Every row gives one point. Any point is a mix of the corners, with weights that add up to 1. It lies inside the corners' shape when no weight is negative. Is each point inside? If not, which corners have a negative weight?

Corners:
(1): -392; -66; 98
(2): 113; 215; -9
(3): -19; 74; -425
(4): 117; -273; 525
Points:
119; -1; 18 -> outside (1)
44; 154; 13 -> inside
-149; -98; 292 -> outside (3)
-23; 76; 62 -> inside
137; 40; 2 -> outside (1)
5; 96; -165 -> inside

Corners:
(1): -81; -292; 7; 242; -420; -166; 161; -374
(2): 212; -162; -46; 576; -126; -36; 90; 161
(3): -162; 18; -552; 211; 213; 595; 103; -116
(4): 83; -89; -227; 356; 285; -5; -67; -135
(5): 32; -224; 321; 170; -60; -404; 402; -234
(6): 164; 32; -361; -72; -201; -109; -56; -45
(7): -89; 210; 132; -134; 253; 79; -152; 31
(8): 183; 129; -3; -283; -4; 315; -324; -211
(9): -2; -95; -180; -327; 25; 314; 18; 271
Points:
32; -49; -140; -102; -43; 180; 26; 90 -> outside (4)
30; -117; 4; -14; -119; 210; 43; -199 -> outside (4, 6, 7)
-24; -26; -37; 27; 97; 11; 36; -150 -> outside (2)
40; -164; -80; 140; -170; -39; 83; -187 -> outside (7)
-5; -114; -82; 120; -123; 29; 75; -200 -> inside
-10; -149; 50; 289; -120; -79; 109; -220 -> outside (6, 9)
59; -169; 64; 186; -144; -49; 58; -117 -> outside (3, 6)
38; -58; -133; 13; 68; 55; 90; 79 -> outside (1, 8)

Corners:
(1): -28; -311; -15; -180; 18; 59; 66; -161; -285; 273; -40; 523
(2): -140; 196; -76; -17; 264; -125; 154; -614; 29; 118; -85; 25
(3): -80; 138; -20; -268; -290; -43; 27; 18; -118; 202; -264; -222
(4): 245; -292; -77; -108; -186; 5; -40; -297; 157; 98; -140; 353
(5): -122; 101; -425; 66; -40; 68; 88; -324; 105; 279; -426; 165
(6): -207; 71; 440; 22; 168; 58; -252; 368; -26; 63; -137; -256
(7): 365; -134; 303; -222; 75; -103; -44; 453; 176; -383; 112; -154
(8): 74; 143; -30; -109; -287; 48; -10; 216; 137; -141; 131; -20
(9): 9; 70; -226; -172; -124; -214; 17; 79; 67; -223; -94; 99
(10): -74; -251; -20; 45; 106; 172; 24; -182; -137; 39; 152; -78
(11): 427; -111; 41; -70; 109; -193; -121; 442; 182; -67; 355; 69
(12): -268; 200; -77; -266; -127; 14; 18; -276; 173; 183; -269; -71
(13): 8; -44; 110; -151; -229; -289; 240; 214; 291; -61; -50; -137
Points:
29; -7; -13; -112; -5; -60; 22; -21; 112; 0; -101; -59 -> outside (1, 8)
107; -74; -16; -130; -32; -78; -4; 20; 70; -35; -23; 99 -> inside
252; -252; 246; -121; -35; -97; -44; 416; 120; -221; 171; 23 -> outside (2, 3, 5, 12)
-145; -116; -19; -150; -72; 126; -76; -91; -134; 147; -309; 8 -> outside (2, 8, 11, 13)
